Each row of a before or after table is a point. The points were changed in one or more steps. Then noise was added and the rows were shuffled. The steps act on columns, c1 being the first. Write out the steps. A step turns or swaps two columns, mirrors them in a line or flattens them onto one, adds a multiple of one to another, or multiplies or shifts one. Angles are multiples of 10 degrees, from the lower column toward the higher: turns from -170 to 170, lines from 10 to 170 but not 90. Use the fewest steps. Two steps may share a column if one is a turn and the other turns, adds or multiplies; they go together, in the order done. Otherwise the lowest column goes first.
In the rows, zero is written as 128.

Before, 12 rows:
162  161  125
117  99  142
100  125  133
123  75  94
164  80  171
94  155  156
139  120  145
126  134  144
143  155  134
100  93  128
110  110  75
164  127  123
After (12 x 3):
151  133  99
96  134  126
111  190  125
113  85  157
140  181  158
169  107  112
93  151  139
149  104  124
111  129  152
118  117  110
124  111  128
91  124  61
Steps: turn c2 and c3 by 130 degrees; turn c1 and c3 by -60 degrees

Before, 13 rows:
88  172  198  104  153  131
81  117  156  102  142  110
123  129  155  99  155  127
129  121  121  150  128  134
122  159  203  159  160  135
56  159  115  110  121  137
63  150  125  99  116  140
129  118  125  155  147  139
123  124  113  103  153  124
132  116  122  116  157  153
112  114  164  108  80  143
128  124  146  171  103  116
110  143  121  128  73  129
After (13 x 6):
104  133  201  96  112  97
155  116  149  89  137  130
107  121  115  151  112  134
103  126  152  160  111  125
99  154  122  138  123  141
129  133  124  108  131  137
118  129  197  152  85  84
161  139  116  148  62  98
111  141  124  99  123  136
178  142  161  146  125  146
162  143  124  157  70  106
132  108  154  152  80  138
184  133  121  128  127  114
Steps: turn c1 and c5 by 110 degrees; turn c2 and c6 by -90 degrees; multiply c4 by -1

Before (14 x 9):
129  109  149  129  129  110  167  134  121
143  125  104  135  163  127  127  128  131
122  123  112  129  124  93  122  143  118
97  116  163  137  168  118  132  139  119
88  87  122  128  147  156  121  142  188
136  107  142  118  131  139  130  140  130
137  127  131  152  130  139  120  147  106
114  112  112  124  153  98  165  147  100
142  90  114  107  150  98  116  142  179
119  119  116  97  141  110  133  143  99
136  115  111  109  142  105  110  148  232
146  111  124  144  136  95  112  84  109
115  131  108  140  145  100  116  77  172
103  134  214  125  137  206  140  119  121
After:
144  89  113  118  183  101  113  144  182
89  84  121  131  175  158  123  139  187
120  124  111  127  116  94  124  145  120
136  114  112  121  161  104  111  150  232
138  126  130  136  132  140  122  147  109
131  110  148  130  130  108  165  134  122
146  126  103  134  214  126  128  128  130
103  133  217  128  155  205  141  116  121
119  121  115  116  161  110  132  142  97
116  131  111  133  171  97  114  76  168
99  113  163  134  225  122  131  138  118
147  109  125  135  149  94  113  83  109
135  106  141  126  133  142  132  138  130
114  110  114  124  187  102  160  149  95
Steps: multiply c4 by 0.4; multiply c5 by 2.5

Before, 9 rows:
158  158  107  152  146  152  159  124  147  127  114  149
109  147  105  161  97  127  105  163  106  120  117  150
159  109  112  158  118  112  96  156  154  88  96  130
110  146  109  134  140  110  129  155  137  129  101  93
139  114  111  149  145  127  116  107  115  119  154  148
121  155  108  126  103  155  146  109  103  122  103  91
152  160  145  142  131  153  122  113  112  109  156  103
117  127  139  103  94  105  136  147  117  139  147  140
156  105  148  121  137  112  140  136  120  85  117  91
After, 9 rows:
152  160  145  142  132  152  123  140  112  105  156  103
117  127  139  104  94  105  135  136  117  150  147  139
159  109  112  158  118  113  95  249  153  124  96  130
109  147  105  161  97  128  105  199  106  150  117  150
157  158  106  151  146  152  159  124  147  124  114  150
156  106  148  121  137  112  140  224  119  107  117  91
139  114  110  149  145  126  116  112  115  106  154  149
110  146  108  134  139  110  128  170  137  149  101  93
121  155  108  126  103  156  146  109  103  110  102  91
Steps: turn c8 and c10 by 50 degrees; multiply c8 by 2.5

Before:
134  111  86  160  118  89  111  125  123  138  136  52  136  115  150  162  142  118
119  119  128  191  137  109  112  125  149  97  120  116  158  139  138  91  143  154
191  113  98  103  191  183  106  143  127  68  108  82  143  161  117  117  139  120
125  146  120  173  134  101  122  131  139  107  183  86  114  159  139  73  142  133
160  161  141  149  141  174  138  129  109  111  150  128  120  166  165  120  105  86
181  156  128  127  132  89  95  139  105  147  128  144  134  112  130  115  173  161
144  145  111  177  142  83  110  146  111  110  122  146  130  132  66  143  183  118
146  150  151  122  111  108  142  125  87  113  145  117  165  138  127  104  178  101
151  141  150  151  112  134  84  129  165  153  108  114  95  158  129  138  163  151
150  147  128  109  92  166  77  164  123  143  144  145  105  154  154  116  71  113
140  141  103  124  172  107  81  133  136  126  138  146  126  139  131  135  127  85
122  110  129  173  135  135  157  135  115  187  150  70  121  160  140  149  105  135
139  145  104  135  142  158  107  127  60  135  115  132  139  138  143  115  173  92
168  140  113  133  144  117  132  126  130  109  90  100  148  179  141  111  130  131
After:
191  113  163  102  193  183  105  167  128  68  116  81  140  161  116  132  141  120
183  156  128  130  133  90  91  154  108  147  128  145  133  111  132  116  175  160
151  143  119  108  94  166  79  218  125  145  119  145  104  153  151  111  70  113
119  120  134  192  143  108  110  119  146  94  137  114  159  138  138  94  144  154
147  144  142  177  138  81  104  171  115  110  119  145  127  136  65  144  184  121
146  151  99  123  115  105  143  122  86  115  136  121  167  142  124  101  176  101
131  110  149  159  110  85  111  117  123  141  94  50  137  114  149  163  141  121
167  141  168  129  145  118  135  122  130  108  142  101  150  180  143  115  131  133
120  114  112  174  130  137  157  148  113  184  115  71  119  159  138  150  102  134
120  145  89  171  143  99  123  138  137  107  86  82  115  158  140  73  141  131
143  141  136  124  171  108  82  139  137  127  102  146  128  137  132  143  125  84
157  158  101  149  143  174  137  130  109  115  126  127  119  167  163  121  105  85
141  144  153  134  143  156  111  127  61  136  119  132  139  142  145  120  174  90
149  141  130  149  113  131  85  133  164  152  157  114  94  159  126  135  162  150
Steps: turn c3 and c11 by 130 degrees; turn c5 and c16 by 10 degrees; multiply c8 by 2.5

Before, 11 rows:
172  131  132  116  187  136  123  135  136  127  142  115  159  120  107  142  7  98  115  127  96  103  99  140
170  146  137  122  136  115  118  123  129  129  147  106  148  121  112  130  158  111  133  137  214  131  130  99
166  117  118  95  129  144  127  140  127  132  111  138  158  125  125  148  150  98  110  169  103  81  103  93
117  170  99  118  129  133  134  136  110  103  141  105  61  133  105  166  155  137  117  115  108  117  97  135
140  163  130  100  141  143  168  113  160  121  138  98  157  151  131  113  169  94  115  128  99  132  99  119
170  106  142  161  140  145  123  113  157  130  138  102  157  120  93  148  119  112  107  136  153  123  154  79
94  112  109  111  209  96  151  130  129  131  107  112  44  159  121  158  130  100  106  140  124  131  96  137
148  119  127  175  133  138  134  78  141  134  119  100  157  164  103  168  118  108  110  142  110  133  174  146
145  105  135  143  158  121  116  119  159  137  143  186  137  130  117  168  165  137  129  153  103  122  123  139
164  121  113  100  198  76  133  74  148  105  122  154  143  145  121  160  148  108  129  119  111  151  100  116
158  110  131  121  146  139  121  134  105  136  126  111  137  135  77  142  160  93  111  138  119  133  117  147
After:
123  140  125  176  134  149  135  84  140  131  126  101  155  163  106  174  114  108  110  144  104  142  172  148
102  154  109  113  209  98  155  128  129  132  134  110  43  160  158  162  129  100  103  142  140  133  96  140
130  140  136  143  156  156  119  131  158  137  103  186  141  129  109  168  134  138  128  152  110  121  122  140
140  116  131  116  190  132  122  95  137  127  118  120  159  119  78  144  120  99  116  129  96  103  98  140
126  136  143  159  140  200  121  115  157  131  105  101  157  121  69  145  121  110  106  136  141  126  157  78
145  137  112  102  195  101  132  88  147  108  125  158  144  146  100  157  113  107  129  118  137  149  100  119
107  87  101  118  131  97  134  144  108  103  147  104  65  135  125  166  133  137  115  117  108  118  96  133
107  143  129  121  150  97  121  147  107  136  115  112  134  130  75  144  134  90  110  135  115  131  116  147
140  100  139  126  140  160  118  133  129  130  127  105  146  117  83  130  127  114  133  140  208  132  127  98
135  98  127  102  144  178  168  130  156  120  139  99  157  150  130  113  128  95  113  127  97  135  98  120
153  147  120  91  128  128  123  147  129  130  136  139  159  125  96  141  131  95  108  165  102  77  105  93
Steps: turn c1 and c15 by -50 degrees; add 0.3 times c14 to c15; turn c2 and c11 by 140 degrees; turn c6 and c21 by -30 degrees; add 1.5 times c9 to c6; flatten c8 and c17 onto the line at 20 degrees

Before:
165  138  116  110  160  155  129  154  156  145  132  97  128  170  102  125  159  147  149  166  90  172  137  141  111  128  87  155  157  119  87  133  107  112  127  109  153  147  103  127  138  69  106  133  163  110  123  90
186  153  110  169  93  168  124  127  142  125  127  182  134  120  119  108  148  149  146  105  121  121  144  82  124  130  126  141  128  120  129  74  134  116  111  162  121  100  145  93  117  144  113  123  77  151  153  108
137  183  98  180  100  172  125  127  167  127  131  225  154  125  114  93  142  105  153  77  115  115  135  118  107  105  136  144  130  154  112  148  153  142  70  133  96  121  139  75  112  93  122  98  85  140  138  105
107  116  92  116  115  134  166  131  137  204  139  134  139  114  105  151  129  166  147  147  140  128  145  98  109  177  106  167  160  125  117  153  121  112  132  108  156  137  126  132  137  92  136  111  166  99  105  114
140  117  93  107  155  147  139  124  142  170  179  137  123  152  122  155  136  164  114  121  105  128  150  96  136  148  96  145  150  126  129  152  131  185  169  109  147  154  103  123  120  115  132  112  128  129  118  115
120  122  74  86  127  137  151  113  135  160  152  126  149  115  90  149  134  131  128  148  92  159  155  117  119  138  148  165  188  115  117  95  165  140  157  123  159  159  117  165  124  95  127  108  153  93  123  139
138  99  134  118  148  119  119  112  128  173  119  78  168  155  117  172  134  146  116  175  98  151  154  126  115  125  119  179  127  123  156  139  132  132  143  126  143  123  103  139  119  129  124  97  146  79  136  131
147  138  113  200  110  160  95  140  158  91  135  164  146  142  126  127  152  121  138  111  137  121  121  129  89  127  89  142  97  162  108  104  127  134  122  157  130  116  177  149  115  87  100  114  94  141  154  105
117  127  86  112  153  129  145  122  116  171  141  142  150  161  74  149  133  172  122  159  137  125  147  156  143  119  95  142  151  93  109  130  80  134  131  89  128  158  127  147  114  119  127  131  124  85  141  138
172  171  96  145  147  130  175  183  154  121  123  215  141  131  98  118  138  79  86  181  209  160  129  159  153  103  188  145  103  90  132  120  133  137  167  89  143  111  116  132  54  139  102  169  112  132  85  77
151  148  128  159  108  164  90  91  145  102  114  213  145  98  159  123  159  116  133  50  124  126  159  108  81  132  137  126  81  152  95  124  135  89  101  185  118  132  127  130  116  153  110  114  67  158  180  85
154  151  122  189  90  173  93  138  147  108  137  188  160  113  139  109  107  170  168  54  107  84  109  94  117  114  128  129  135  165  78  136  148  124  72  152  114  125  122  139  100  133  87  123  95  144  136  106
161  121  128  165  121  166  113  99  168  98  141  216  133  128  124  111  99  102  118  85  132  128  133  101  117  145  124  156  144  161  105  112  143  103  75  170  146  113  139  123  155  148  125  112  91  100  137  115
123  112  52  113  150  146  122  116  111  169  157  88  138  128  117  147  128  127  132  156  91  112  125  109  115  149  123  146  132  69  135  163  95  143  139  92  149  138  109  134  148  100  113  137  150  96  118  150
After:
153  147  122  164  109  167  92  93  146  107  112  210  147  98  160  122  163  125  132  55  121  130  162  122  88  131  136  128  83  147  92  125  138  86  105  181  119  133  130  133  120  151  114  112  66  155  181  90
139  182  91  179  96  171  128  128  169  131  127  223  152  126  104  89  144  118  153  73  119  114  136  122  105  109  138  147  127  152  113  150  153  136  73  133  98  116  133  74  128  96  113  100  81  135  134  106
143  134  109  202  118  160  93  142  162  95  137  163  143  141  124  125  153  123  139  110  142  117  126  129  89  129  90  145  98  162  109  105  127  136  122  153  132  93  169  153  120  87  104  121  97  145  154  104
151  126  137  167  119  164  115  96  168  98  141  222  139  128  120  113  101  121  116  79  130  126  128  117  119  144  126  156  144  163  103  107  147  102  75  168  145  104  130  121  156  144  123  112  90  99  137  117
100  116  103  113  116  134  164  131  141  208  139  138  137  111  102  151  130  144  143  147  141  130  145  118  114  173  106  165  161  119  116  149  124  112  133  106  153  136  129  130  146  92  133  112  164  95  102  115
153  147  113  192  89  171  96  142  148  112  134  190  159  113  131  113  107  144  170  58  106  84  109  118  121  117  131  127  132  166  80  136  147  122  75  151  114  131  126  144  101  138  88  122  95  146  140  102
115  114  93  107  158  148  139  126  138  169  175  137  124  157  124  160  135  145  113  127  106  129  150  116  134  149  93  143  149  126  130  157  131  185  170  110  147  161  116  124  131  120  135  112  131  132  121  114
107  113  60  114  149  146  118  115  110  173  161  89  139  125  110  146  127  125  130  160  93  112  122  122  114  151  120  146  131  68  137  162  99  142  140  92  146  148  120  133  171  96  114  136  148  92  120  147
140  103  130  118  149  119  121  113  128  174  119  78  164  159  123  175  135  135  112  178  96  156  152  130  108  124  120  177  129  127  156  138  134  134  143  121  145  136  105  135  119  129  120  95  146  79  138  129
187  152  108  171  93  170  123  125  145  125  129  183  134  120  109  110  147  137  149  104  118  120  146  108  123  130  125  144  128  116  129  79  131  111  111  168  120  95  130  91  122  138  116  121  77  153  151  105
114  128  90  114  155  129  141  120  119  168  140  139  152  162  79  149  136  146  121  155  141  123  148  139  144  120  92  143  152  95  106  131  82  134  128  82  122  157  140  147  127  113  125  132  124  87  137  136
108  124  78  85  128  137  152  113  136  159  155  126  150  115  92  145  129  129  129  148  94  156  157  123  118  137  147  167  187  110  118  94  164  142  157  123  158  162  133  170  144  95  126  111  147  93  122  138
164  141  119  114  164  152  126  148  156  139  132  97  127  164  98  125  158  136  145  167  91  174  133  133  111  130  84  152  160  114  85  135  107  112  128  106  151  159  121  131  143  68  108  131  162  110  127  90
176  170  73  146  143  129  173  184  154  123  124  212  142  131  110  119  137  105  82  184  210  155  127  142  156  98  189  144  104  91  131  117  131  138  162  89  143  120  103  131  66  143  105  169  109  132  86  74
Steps: add -0.5 times c11 to c1; turn c3 and c41 by -20 degrees; add -0.3 times c19 to c15; multiply c18 by 0.4; multiply c24 by 0.4; turn c38 and c39 by 30 degrees
